Each point is reached from the start by the listed moves, each made 0, 1 or 2 times, or once backwards (-1), plus a little noise. Is the number of moves made odd or even? Then give how often each move was made.
(in the rows, 128 means zero)

Moves:
(1): [182 133 155 136]
(2): [119 181 132 141]
Start: [132 119 137 138]
Points:
[125 173 142 151] => odd (0, 1)
[178 178 169 158] => even (1, 1)
[187 123 164 146] => odd (1, 0)

Moves:
(1): [173 125 133 138 127 131 126 125 132]
(2): [129 172 122 122 128 129 132 127 133]
(3): [128 136 169 128 137 131 122 132 131]
(4): [120 132 125 159 126 129 135 129 124]
(5): [128 130 120 129 161 133 125 134 136]
(6): [126 128 128 126 123 160 127 127 130]
Start: [158 148 139 123 129 124 103 125 127]
Points:
[ 98 156 137 170  90 152 122 120 105] => odd (-1, 0, 0, 2, -1, 1)
[124 243 167  70 144  92  99 130 139] => even (-1, 2, 1, -1, 0, -1)
[123 194 123  82 168  94 102 132 138] => odd (-1, 1, 0, -1, 1, -1)
[114 249 156 105 177  99 103 136 141] => even (-1, 2, 1, 0, 1, -1)
[152 103  89 166 188 100 104 136 126] => even (0, -1, -1, 1, 2, -1)
[231 139 104 201 112 128 121 121 124] => odd (2, 0, -1, 2, 0, 0)

Moves:
(1): [157 129 128 120 126 130 127 128 122]
(2): [127 163 131 131 129 122 121 127 136]
(3): [132 126 150 126 134 127 133 136 133]
(4): [135 122 127 153 129 119 134 132 129]
(5): [134 134 118 128 171 115 121 136 128]
(6): [129 133 123 139 138 164 133 128 135]
(7): [131 125 120 120 132 115 161 127 126]
(8): [119 132 120 125 120 123 125 159 129]
(9): [138 125 119 117 118 123 120 126 169]
Start: [112 145 127 127 123 150 123 136 142]
Points:
[185 127 185 117  66 128  98 148 176] => odd (2, 0, 2, 1, -1, -1, -1, 0, 1)
[173 136 136 110 182 239  96 150 144] => odd (2, -1, 1, -1, 1, 2, -1, 0, 0)
[144 220 103 170 227 125 180 231 221] => odd (0, 2, 2, 2, 2, 2, 2, 2, 1)
[129 151 162 164  90 230 115 210 165] => even (1, 0, 2, 1, -1, 2, -1, 2, 0)
[147 173 163  92 107 100 110 179 188] => odd (1, 1, 2, 0, 0, -1, 0, 1, 1)

Moves:
(1): [163 125 125 125 125 129 131 125 143 141 123 121 116 126 139 117]
(2): [122 155 130 134 131 130 129 132 135 131 128 128 125 121 123 128]
(3): [128 124 155 129 131 129 136 138 119 138 127 119 125 127 131 134]
(4): [129 126 126 156 133 120 132 127 132 130 132 128 122 134 131 132]
(5): [127 118 128 129 174 130 127 130 128 124 136 116 130 125 124 126]
(6): [122 124 124 137 126 167 125 127 139 125 124 130 124 128 127 134]
(7): [123 131 127 122 132 134 156 123 124 135 130 127 130 140 136 134]
(8): [131 128 120 133 127 132 133 156 123 129 127 131 127 130 128 126]
(9): [119 114 134 125 129 123 138 134 160 136 130 130 134 123 130 123]
(10): [123 119 124 127 130 130 121 122 126 153 129 129 127 125 131 129]
(11): [129 122 134 125 123 133 129 126 127 127 172 132 132 132 115 115]
(12): [135 129 137 128 138 116 137 121 126 129 129 164 124 122 120 136]
(13): [137 130 128 134 128 129 137 126 116 134 128 133 167 124 123 120]
(14): [137 132 139 130 131 123 121 132 137 133 124 132 138 164 123 126]
Start: [119 135 139 126 130 140 129 131 132 126 138 119 163 127 142 121]
Points:
[ 99 117 136 124  65 155 144 214  95 109  85 103 249  80 149 110] => odd (-1, -1, 1, -1, -1, 0, -1, 2, 1, -1, -1, -1, 2, -1)
[178 186 170 155 151 136  94 187 127 203 123 154 148 166 124 116] => odd (1, 2, 1, 0, 0, 0, -1, 2, -1, 2, 0, 1, 0, 2)
[ 71 130 117 133 224 112 101 194 109 119 163  98 126  72 123 123] => odd (-1, 1, 0, 0, 2, -1, -1, 2, 0, 1, 0, 0, -1, -1)
[208 158 104 190 164  85 166 147  94 211 100 177 135  74 169 128] => even (2, 1, 0, 2, 0, -1, 0, 2, -1, 2, -1, 2, 1, -1)
[218 165  95 162 224 188 156 165 124 118 135 139 207 109 124  89] => even (2, 1, -1, 0, 2, 1, 0, 2, -1, -1, 0, 1, 2, 0)
[194 120 125 152  70 105 111 186 227 228 209 123 216 185 130  28] => even (2, 1, -1, 1, -1, -1, -1, 2, 2, 2, 2, -1, 1, 2)
[173  55 155 134 228 143 186  95 161 189 155  71 172  90 181 101] => odd (2, -1, 1, 1, 2, 0, 1, -1, 1, 1, 0, 0, 1, -1)
[116 122 147 170 240 212 209 128  60 194 247 139 219 100 117 119] => even (0, 1, 1, 1, 2, 1, 2, 1, -1, 2, 2, 1, 2, -1)

Moves:
(1): [142 132 128 130 127 135 126 121 122 126 130 133 132 127 133 121 125 121
 130 129 133 133 121 124 128 134]
(2): [124 142 131 133 131 131 127 130 125 133 123 137 130 128 132 126 129 132
 122 135 123 129 131 129 130 134]
(3): [124 121 149 146 120 128 134 123 125 127 129 120 129 132 127 125 113 138
 123 127 122 128 126 138 135 135]
(4): [129 124 126 141 128 125 125 125 129 132 130 128 119 140 133 128 127 141
 126 126 121 123 121 127 135 117]
(5): [122 118 143 136 153 131 131 132 135 136 122 141 130 137 120 131 127 127
 133 131 125 119 119 126 121 128]
(6): [130 123 124 124 129 150 120 126 131 122 130 127 137 142 120 130 128 117
 130 110 118 130 127 135 140 122]
(7): [140 120 121 137 119 136 152 135 134 124 125 141 125 132 128 124 139 119
 121 133 133 124 130 124 135 132]
(8): [134 129 137 126 138 116 125 154 123 132 134 126 130 120 126 113 125 133
 126 134 125 128 120 131 131 125]
(9): [130 127 133 122 119 136 125 124 146 132 123 131 121 132 122 119 120 134
 116 138 135 124 125 128 131 124]
(10): [139 136 128 132 118 121 134 125 119 162 119 115 127 124 120 126 139 120
 126 128 122 140 118 123 129 133]
(11): [131 133 126 119 126 123 131 140 116 133 149 132 125 123 120 133 128 113
 129 135 114 136 139 121 113 118]
(12): [125 125 126 126 106 124 117 128 131 129 119 140 134 127 135 116 135 118
 119 127 127 132 119 119 116 126]
(13): [121 134 130 140 129 137 128 122 133 132 131 120 142 129 130 124 137 132
 123 129 140 128 123 116 131 130]
(14): [128 135 133 127 130 125 132 129 120 125 122 122 125 142 134 120 131 126
 125 135 129 141 135 114 134 132]
(15): [129 122 125 120 129 131 132 129 137 127 132 129 124 129 139 130 129 130
 120 126 127 133 127 135 122 129]
(16): [139 132 139 120 121 121 125 131 134 141 126 128 131 124 130 149 132 135
 130 125 130 126 126 127 126 127]
(17): [134 137 134 133 127 134 129 120 127 122 126 119 125 127 134 124 147 121
 127 126 126 121 131 130 124 129]
(18): [134 122 127 125 122 131 132 122 121 136 127 129 125 126 129 125 140 145
 124 115 135 124 133 124 120 126]
(19): [132 128 129 133 132 128 128 128 133 123 124 125 129 126 129 121 130 132
 141 134 114 135 135 124 132 130]
(20): [131 118 126 129 122 132 129 130 123 131 119 117 127 128 132 130 123 137
 119 145 124 127 131 135 126 130]
(21): [116 130 144 131 129 147 129 134 126 129 133 126 123 119 130 126 130 129
 146 132 140 127 114 133 141 128]
(22): [131 132 132 135 128 128 123 135 123 125 125 121 122 123 117 130 132 127
 122 134 125 145 127 132 124 129]
(23): [123 121 125 136 136 127 124 126 125 126 127 125 126 119 134 125 132 121
 129 132 132 132 148 126 138 124]
(24): [131 127 125 125 122 123 123 120 125 127 134 131 133 131 126 133 134 128
 140 129 132 128 134 146 128 122]
Start: [126 147 125 123 126 128 130 108 127 162 118 132 130 132 114 116 130 116
 125 112 136 132 134 130 127 118]
Points:
[ 74 139 175 177 100 202 139  97 158 173 130 164 135  86 122 103 177 139
 134 104 183 104 162  77 154 106] => odd (-1, 1, 1, 0, 0, 0, 1, -1, 1, -1, 1, 1, 2, -1, -1, 1, 0, 2, 1, -1, 2, 0, 2, -1)
[117 141 154 101 159 201  95 108 146 151  85 158 171 199 147 135  57 137
  92 115 126 122  79 144 149 146] => odd (2, 2, 0, 0, 1, 2, -1, 0, 0, -1, -1, 0, 0, 1, 1, 1, -1, -1, -1, 2, 0, -1, -1, -1)
[115 121 180 122  78 189 182 168 169 158 105 113  94  91 137  65 107 234
  76 193 166 148 119 140 134 149] => even (-1, 1, 1, -1, -1, -1, 1, 1, 2, -1, 0, 0, 1, 0, 2, 0, -1, 2, 2, 2, 2, 1, -1, -1)
[222 152 128 179  33 126 145  96 124 247  62 156  80 111 122 107 228  82
  94 143  85 194 160  81 120  99] => even (1, 1, 0, 2, 0, 0, 2, -1, 1, 2, 1, 2, -1, 0, 0, 2, 1, 1, 2, 0, 0, 2, 2, 0)
[249 158 143 102  51 185 163  98 105 229 163  70 112  91  78 159 194  44
  79  76 128 192 148 166 111 111] => odd (2, -1, 1, -1, -1, 2, 1, 0, 1, 2, 2, -1, 0, -1, 2, 2, 2, 1, -1, 0, 0, 2, 1, 0)
[143 149 180 187  62 144 128 136 149 161 118 115 114 144 102  49 181 124
 122 142  95 128  83 101 129  85] => even (-1, -1, 1, 2, 0, 0, 1, 1, 1, 0, 1, 2, 1, 0, -1, 0, 2, 0, 2, 0, 1, 1, -1, 0)
[144 129 206 187  80 125 201 173  59 180 135 119  71 151 130 109 156 193
  64 185 128 121 167 116 128 102] => odd (-1, 1, 2, 2, 0, -1, 2, 1, 0, -1, 2, 0, 0, 2, -1, 1, 1, 2, -1, 2, 1, 1, 0, 0)
[173 145 158 175 106 104 206 138  91 216 163  86 122 103 147  94 207 169
 133 101 202 148 136 105 178 120] => odd (0, -1, 1, 1, -1, -1, 2, 2, -1, 1, 0, -1, 2, 1, 1, 1, 0, 2, 0, -1, 1, 0, 1, 1)
[198 143 138 120  46 182  82 100 157 137  83 153 161 189 134  99 110 131
  97 153 152 128 119 175 197 100] => odd (2, 1, 0, 1, -1, 2, 1, 1, 2, -1, -1, 1, 0, 1, -1, 2, 0, -1, 0, 2, 0, 0, 0, 2)
